Each row of a before or after table is a point. The points were changed in one or more steps. Then noise was added and the rows were shuffled. The steps act on how far a point lies along the listed directions, d1 being the first. Name the steps. A step turns or swaps two directions, mirrors them in a line or flattens them onto one, adds a multiple of one to another, or multiplies one. Angles are multiples of 10 degrees, from the lower direction toward the higher: turns from -170 to 170, lines from 10 to 170 but not 90. Use the fewest steps. Two steps may share a direction if one is a turn and the other turns, adds or multiplies; they go together, in the order done. Otherwise the lowest direction goes first.
(in the rows, 128 means zero)

Directions:
(1): [133 171 146]
(2): [121 110 171]
(3): [174 120 133]
Before, 11 rows:
[[121 134 114]
 [159 126 117]
 [125 142 131]
 [109 146 139]
 [114 117  90]
 [127 131 124]
 [116 144 132]
 [148 123 139]
 [133 150 119]
 [162 119  84]
 [105 110 121]]
After (11 x 3):
[[113 137 140]
 [ 69 128 102]
 [ 87 155  90]
 [190 110 141]
 [ 86 140 140]
 [216 127 132]
 [103 145 121]
 [122 133 126]
 [132 150 137]
 [228 146 104]
 [ 63 138 141]]
Steps: turn d1 and d2 by 50 degrees; multiply d3 by 3

Directions:
(1): [147 131 137 165 106 170 122 152  84]
(2): [ 85 122 132 153 114 145 150 164 171]
(3): [107  97  91 129  79 113 144 104 106]
(4): [151 168 101 157 129 143 161  92 149]
(5): [100 106  96 130 168 171 105 108 123]
(6): [ 99 160 159 110  95 151 101  94 133]
Before (10 x 9):
[[151 147 148 135 107 154 118 160 126]
 [121 116  96 140 117 168 140 122 105]
 [129 121 111 132  65 133 112  93  99]
 [154 146 130 120  89 104 148  70 139]
 [123 105 160 127  92 108 130 149 129]
 [ 71  97 114 136  99 158 115 134  97]
 [100 115 115 106 170 138 121 131 162]
 [118 113 114 102 146 110 138 113 120]
 [127 119 144 122  98  97 121 156 105]
 [130 157 124 152 128  95 156 116 182]]
After, 10 rows:
[[134 173 119 147  73 122 151  95 126]
 [ 95 117 140  86 178 139  93 137 154]
 [146 157 128 150  77 125 160  84 145]
 [ 92 112 122 103 121 118 135 114 125]
 [140 126 130 135 151  72 141 143 162]
 [158  98  88 149  95  85 187 112 139]
 [133  88  55 162  47 116 158  95  92]
 [105  73 101 118 102 146 121 137  76]
 [ 85  94  80 135  79 143 130  92  77]
 [182 169 141 144 132 156 128 150 133]]
Steps: flatten d1 and d2 onto the line at 170 degrees; multiply d3 by 2; turn d4 and d6 by -120 degrees; add -1 times d5 to d4

Directions:
(1): [166 146 110  91 109  92  84 108 136 125 137 126 137 179]
(2): [116  77 121 163 127 130  65 108 154 136 123 106 147 111]
Before (12 x 14):
[[141 127 116 115 103 108  72  99 138 126 124 130 140 158]
 [117 125 119 139 133 131 141 133 131 124 110 111 129 118]
 [ 98 126 137 150 141 165 161 144 112 142 130 118 100  74]
 [159 156 131 107 109 114 119 134 123 124 148 119 119 160]
 [113  81 138 161 132 160 104 119 133 130 114 126 139  86]
 [149 124 122 123 121 123 106 110 138 127 128 122 124 147]
 [175 137 112  95 116 100  69 109 138 127 125 118 141 169]
 [144 122 106 130 125 112  86  85 133 132 125 117 135 155]
 [127 103 124 153 119 127 110 127 117 128 122 123 135 132]
 [142 114 121 120 132 107  80 111 143 120 136 110 149 149]
 [190 148 100  91  95  73  47  88 153 116 146 120 160 199]
 [ 99 126 129 138 143 137 151 137 129 135 116 116 122 107]]
After, 12 rows:
[[167 132 120  95 109 112  82 106 128 121 128 136 139 159]
 [130 127 112 130 125 118 118 124 138 123 114 107 134 134]
 [138 167 122 111 135 129 172 117 104 126 126 142 110 149]
 [132 200 149 106 136 143 249 164  91 109 137 163 107 124]
 [118 119 117 128 130 116  96 115 144 137 119 106 135 134]
 [140 145 133 119 130 137 157 129 121 124 127 136 111 136]
 [145 133 124 125 115 114 126 129 107 123 128 133 129 155]
 [134 104 111 135 119 124  55 104 144 145 136  97 127 120]
 [138 161 136  98 142 120 165 141 112 113 139 136 125 147]
 [120 139 149 144 128 152 165 155 115 127 138 122 109 108]
 [138 173 143 102 141 145 196 156  99 121 119 145 107 123]
 [125 171 137 103 118 133 174 137 104 119 124 155 113 140]]
Steps: turn d1 and d2 by -120 degrees

Directions:
(1): [174 115 161 103 136  93 129 138 128 134 160 109  68 171 124 143 148 127
 104 143 122 171 153 179  97 134 107 121  97 119 175 117]
(2): [132 131 164  97  82 161 131 101 110  75 121 121 102 105 158  99  86 136
 156 113  78 120 120 122 138 139 139 111  56 123 139 133]
(3): [106 175 133  95 125 159 153 163  80 109 140 108 131 111 136 128 178 142
 102 117 141 201 114 100 142 161 122  92 146 142 113 112]
(4): [165 179 149 144 105  80 139 155 124 135 118 113 145 110 134 162 151 169
 144 135 102  97 183 121 201 126 117 134 128 113 133 143]
(5): [172 168 156 116 162  91 148 158 113 114 157 144 127 143 153 113 101 118
 125 140 163 103 108 103 106 133 199 156 112 133  86 104]
Before (12 x 32):
[[140 174 141 125  95 115 156 179 114 147 134 111 116 113 131 188 196 176
  124 121 103 155 178 146 204 132  76 111 138 119 157 134]
 [139  88 134 153 192  81 116 129 158 159 141 174 157 177 104 137 113 100
  120 163 177  85 120 115  78 118 180 162 157 139  87 119]
 [102  79 117 166 113 132  98  91 168 171 105 116 153 123  93 142 125 130
  157 129 106  92 165 147 158 114  71 133 120 114 154 149]
 [179 124 152 121 173  82 138 157 126 148 165 135 108 185 123 137 121 114
   86 132 189 124 133 168  49 119 172 169 133 127 127 103]
 [126 132 146 117 102 162 119 143 110 109 119 108 122 103 138 133 140 127
  145 115 101 136 131 124 143 157 126 124  99 119 130 129]
 [128 123  91 144 145 112  94 137 155 176 110 124 117 162  92 167 179 133
  102 130 138 177 144 155 125 120  85 120 175 132 152 130]
 [112 102  78 152 155 115 121 117 154 150 111 153 155 134 116 147 126 106
  126 136 150  68 113 124 117 117 140 159 164 136  99 132]
 [ 50  71  79 177 107 180 102  84 164 128  80 135 171 115  76 123 134 116
  127 134 107 112 113 139 130 102  87 135 165 127 132 168]
 [117  60 112 141 169 130 104 107 152 136 144 155 107 163 131 104  92 100
   92 139 155 142  89 169  32 105 168 159 128 147 134 103]
 [112  93 112 151 124 121 110 114 146 139 110 118 137 137 102 142 121 125
  142 127 128  86 131 143 141 105 111 143 138 111 150 130]
 [130 134 162 127 110 123 128 122 130  96 120 107 103 118 131 143 122 151
  145 119  81 125 174 155 157 150 106 122  89 110 163 146]
 [117 125  87 157 160 129 116 114 152 166 106 143 157 126 108 138 113 115
  141 133 142 104 121 117 137 104 112 155 172 138 113 149]]
After, 12 rows:
[[113 103 113 158 103 111 107 114 147 144 102 109 141 129  99 159 134 139
  148 129 116  84 148 142 171  99  89 142 138 109 164 133]
 [149  99 136 121 166 109 126 143 131 152 155 135 102 185 116 135 128 109
   85 126 183 141 127 185  43 118 152 156 140 128 144 105]
 [113  59 113 158 172 104 104 107 163 165 127 166 157 171  91 143 130 103
  120 158 157 107 134 128  86 117 139 146 165 139 109 134]
 [134 135 146 116 109 151 119 148 104 105 127 113 122 109 143 127 134 120
  146 117 111 131 123 119 135 156 145 128  98 122 121 125]
 [113 128  86 165 153 128 110 112 151 170 100 135 158 114 103 148 121 121
  143 129 130 102 136 118 153 105  99 151 175 136 126 153]
 [113 101 122 174  97 109 102  99 172 177  97 102 165 108  94 162 134 152
  163 133  93  80 200 149 201 113  52 135 126 105 164 159]
 [139 149 166 123 114 101 133 129 121  92 120 111 105 120 138 142 120 151
  147 118  86 115 174 149 160 155 121 128  89 111 159 141]
 [ 64  90  82 188  85 162 106  90 164 136  66 117 181 104  72 151 151 143
  137 137  84 100 150 143 178 102  66 129 169 114 147 182]
 [104  98  73 158 138 127 112 107 159 156  99 143 156 127 113 160 141 116
  129 135 135  72 129 129 136 118 112 148 175 133 108 142]
 [142 138  99 145 146  96  97 145 154 169 119 122 122 161  98 168 177 143
  104 137 136 165 152 150 139 118  90 123 177 129 150 130]
 [170 200 163 113 127  94 170 202 100 132 157 122 113 128 152 175 175 167
  120 132 132 140 158 130 181 138 131 131 122 127 121 111]
 [ 86  36  97 154 138 147  93  89 160 149 119 141 113 149 112 122 115 112
   98 133 127 159 116 188  54 103 112 138 141 139 169 122]]
Steps: add 0.7 times d3 to d5; turn d4 and d5 by 30 degrees

Directions:
(1): [191 130 128 155 153  81 115 136 154 109 131 133  94 144 136 119  76 163
 170 133 173 133  90 126 123  67 150 172 144 119 111 107 134  91 154  70
 122 164  93 106 134 125 142 142  93 158 132 151 148 126 148  78  94 171
 118 110 121 123 120 123 143 103 161 112]
(2): [162 123 161 112 125 110 109 142 195  56 143 119 158 101 135 134 129 147
 121 121 140  78 147 175 125 133 139  51  87 103 109 138  94 161 175 150
 108  95 125 115 166 112 147 131 158 150 149 136 180 141  92 113 124 102
 103 129 133 124 136 127 151 120 151 148]
(3): [138 170 161  85 192 144 126 149 108 162 119 145 157 149 133 129 103 106
 125 119 181 114 127 112 158 138 102 144 144 134 106 128 141 148 135 147
 132 103 169  95 145 125 163  89 187 119 148 115 126 137 130 113 111 143
 155 117 173 101 125  68  79 112 175  74]
(4): [ 60 116 101  94 134 155 127 145 111 123 110  94 134 108 136 171  76 136
 162 128 146 143 132 189 110  98 164 132 147  83 110 148  86  88 127 117
 130 141 133 122 123 147 122 138 118 127 127 160  90 153  53 127 149 111
  99  90 146 152 119  77  86 142 113 128]
Before (13 x 64):
[[175 147 167 129 145 113 117 135 151 143 131 131 138 134 127 109 122 124
  122 129 144 101 123 116 131 118 111 118 128 145 119 126 143 142 146 128
  131 106 128 108 159 119 129 127 144 138 132 121 164 139 157 100 106 159
  140 137 125 101 135 119 133 110 151 116]
 [183 154 154 120 149 103 129 137 171 116 128 154 132 117 137 108 117 136
  131 115 170  87 122 129 139 121 127 121 129 130 115 133 139 140 159 121
  119 118 130 104 147 128 156 130 159 156 147 128 158 143 143  97 110 144
  128 136 142 119 145 106 143 112 168 100]
 [154 135 129 130 155  88 120 148 147 124 128 122 113 132 142 130  95 150
  156 129 176 136 110 128 121  97 144 158 128 123 115 111 143 108 147  94
  128 144  98 108 134 134 143 138 128 157 130 150 137 132 140  96 105 155
  136 119 131 124 119 115 116 120 156 102]
 [196 135 155 150 135  97 104 138 171 102 133 140 138 137 124 102 134 141
  126 119 149  99 115  92 127 124 116 112 108 128 121 126 136 151 157 127
  109 112 125 125 149 109 142 121 135 145 156 114 184 118 164 107 107 146
  129 148 119 118 143 152 158 113 166 128]
 [170 142 161 108 152 113 131 135 149 107 135 128 152 133 127 115 112 141
  131 134 163 115 123 126 133 117 122 109 130 112 106 119 124 124 160 129
  117 121 126 106 146 117 146 121 163 145 142 142 150 127 140  96 113 127
  132 132 148 122 124 106 122 109 169 106]
 [119 100  91 148 116 123 129 119  98 154 112 139 106 140 125 128 118 132
  153 137 124 173 103 115 121  85 132 195 149 136 138 120 143  85  99  88
  130 162 110 132  89 147 120 136  88 126 113 141  94 126 149 142 133 144
  130 117 101 134 118 136 124 127 123 115]
 [172 142 165 123 129  99 107 133 175  89 146 129 144 117 125 112 133 137
  119 119 146  92 129 129 135 133 125  95 110 139 130 118 120 150 167 132
  115 100 124 111 155 118 153 140 150 144 160 122 162 131 137 112 115 133
  134 137 121 120 134 129 138 112 161 129]
 [ 84 132 106 126 129 149 139  99  59 182 110 118 123 139 119 124 133 105
  116 124 105 169 131  99 118 124 109 171 164 147 141 138 140 110  88 130
  133 142 132 142  95 148 119 131 117 103 119 121  79 114 131 141 145 148
  140 141 132 129 123 125 106 150 116 127]
 [101 124 100 138 115 134 138 118  90 159 127 130 117 120 135 136 140 117
  120 134  96 152 127 115 117 125 119 156 138 141 146 115 136 133 101 121
  139 150 114 158 109 136 112 119 107 112 113 125 104 124 148 145 140 127
  128 130 111 135 128 127 121 149  93 134]
 [189 153 155 119 170  99 119 155 141 115 146 151 137 149 125 112 109 136
  128 131 178  88 119 125 146 108 139 136 131 132 115 101 138 142 163 113
  127 114 148  82 159 115 171 120 162 144 150 130 155 123 141 104 104 150
  134 126 154  89 119  91 118 105 175 102]
 [118 135 121 122 141 132 137 116  97 150 105 147 123 149 134 117 129 115
  132 122 131 134 123 117 134 127 128 154 143 152 132 138 154 138 113 131
  144 136 135 122 109 131 135 119 129 117 132 122 118 123 135 131 129 133
  147 129 133 117 126 121 110 126 129 112]
 [ 49 122  82 137 106 158 139 120  76 169 120 126 103 134 124 133 128 119
  149 130 110 168 130 122 107 110 136 174 149 128 150 138 113  92  87 114
  134 171 138 134  94 161  96 137  82 102 108 127  72 131 125 144 170 136
  124 123 116 155 134 122 101 145  95 130]
 [ 74 108 108 131 106 134 128 132 133 100 121  94 123 102 142 146 125 138
  142 129 103 150 132 174 102 110 158 106 114  93 135 155  81  93 120 118
  126 135 110 144 116 143 110 156  97 129 118 160 115 121  77 133 156 102
   86 114 110 151 131 140 123 159  75 170]]
After (13 x 64):
[[ 80 164 103 141 150 160 152 112  26 247 117 171  99 180 118  97 146  82
  130 127 122 183 109  36 139 136  89 237 177 182 161 115 176 109  58 119
  148 169 165 126  81 155 112 101 111  80 107  92  60 110 204 142 149 176
  180 142 129 119 132 114  79 128 120  75]
 [170 169 177 119 175 119 125 136 135 140 134 152 157 148 141 100 159 108
   99 121 145 111 126  90 156 157  87 114 108 147 131 130 142 165 138 154
  129  86 152 111 146 117 163 101 182 119 144 106 165 102 162 115 111 138
  153 147 142  94 141 132 116 126 148 108]
 [136 106 116 123 120  99 113 158 164  62 145 106 130 109 129 146  86 168
  157 136 153  93 127 205 107  77 189 100 120  87 111 120  83 106 173  95
  120 132 117  98 150 129 142 158 120 158 139 168 145 137  69 110 131 115
   83 103 134 128 117  97 129 127 133 153]
 [147 118 143 104 124 110 123 135 175  67 137 103 152 105 132 137 101 163
  144 136 153 109 130 177 110 101 157  80 118  79 103 130  87 110 174 122
  109 128 107 113 145 122 131 144 139 156 139 168 153 139  93  97 130 105
   99 124 134 145 125 110 134 118 151 136]
 [153 116 154 120 102  96  99 136 212  33 150 102 150  84 130 136 121 164
  129 119 136  74 142 190 113 118 158  46  89 104 120 132  77 140 188 130
  101  97 107 116 165 121 147 164 134 158 162 148 174 147  87 112 128 103
   92 126 111 141 135 132 156 118 148 166]
 [132 112 134 131 109 118 116 136 166 107 129  96 128 103 130 140 105 148
  144 131 125 109 132 176 100  92 151  92 119 105 118 139 101 110 153 115
  124 123 104 124 149 131 109 158 106 148 123 152 153 152  98 104 128 135
  101 120 112 137 133 127 142 128 116 156]
 [128 124  96 151 141 127 142 110  56 217 105 162 100 173 121 106 128 109
  142 135 130 193  89  62 140  94 103 246 174 170 149 105 185  85  73  82
  140 170 124 134  73 150 120 115  90 110 112 120  74 114 198 142 124 173
  166 127 109 120 113 132 109 116 131  79]
 [ 66 143  90 135 136 158 151  93  10 234 103 127 104 163 116 113 133  86
  115 129  98 200 117  59 125 125  94 226 192 170 152 128 170  94  53 118
  152 161 136 150  77 160 110 126 102  89 105 110  47 103 161 153 144 170
  161 144 130 126 116 126  90 154 107 109]
 [ 91 122  99 129 127 142 143 110  76 162  98 137 108 146 131 126 122 113
  140 126 117 154 118 120 125 113 137 177 155 147 136 140 150 113  97 121
  148 154 131 134  92 141 121 129 101 113 121 131  95 122 127 137 141 134
  142 120 127 132 121 122 106 134 108 118]
 [151 119 131 116 115 104 121 141 200  66 126 119 130  84 142 138  99 160
  151 118 156  87 135 194 110  97 166  87 114  91 108 146  93 120 174 110
  114 131 107 113 147 132 136 158 129 168 144 156 159 157  82 100 133 117
   84 119 125 148 145 111 154 129 138 141]
 [161  97 127 151  97  94  96 139 200  47 130 106 135 102 130 131 119 167
  144 123 133  97 126 159  97  99 160  72  91  86 114 140  87 126 172 120
   98 122 103 136 152 118 123 155 102 160 153 144 183 133 102 111 125 112
   86 130 103 149 143 157 172 128 139 167]
 [106 142  99 145 130 143 143 112  62 202 123 144 111 142 132 127 148 102
  117 132  96 167 118  76 127 134 102 192 156 164 152 107 167 132  84 115
  151 157 124 158  96 141 112 104 113 100 110 111  86 112 182 149 134 146
  153 138 117 125 127 129 113 147  98 113]
 [147 135 122 129 149  87 119 150 149 117 129 117 114 129 144 136  92 152
  160 131 172 138 108 139 118  92 150 159 128 119 115 115 135 103 148  92
  125 146  98 107 133 134 139 145 121 158 126 152 134 134 132  96 110 154
  130 115 131 127 119 114 116 125 150 107]]
Steps: multiply d2 by 2; swap d3 and d4
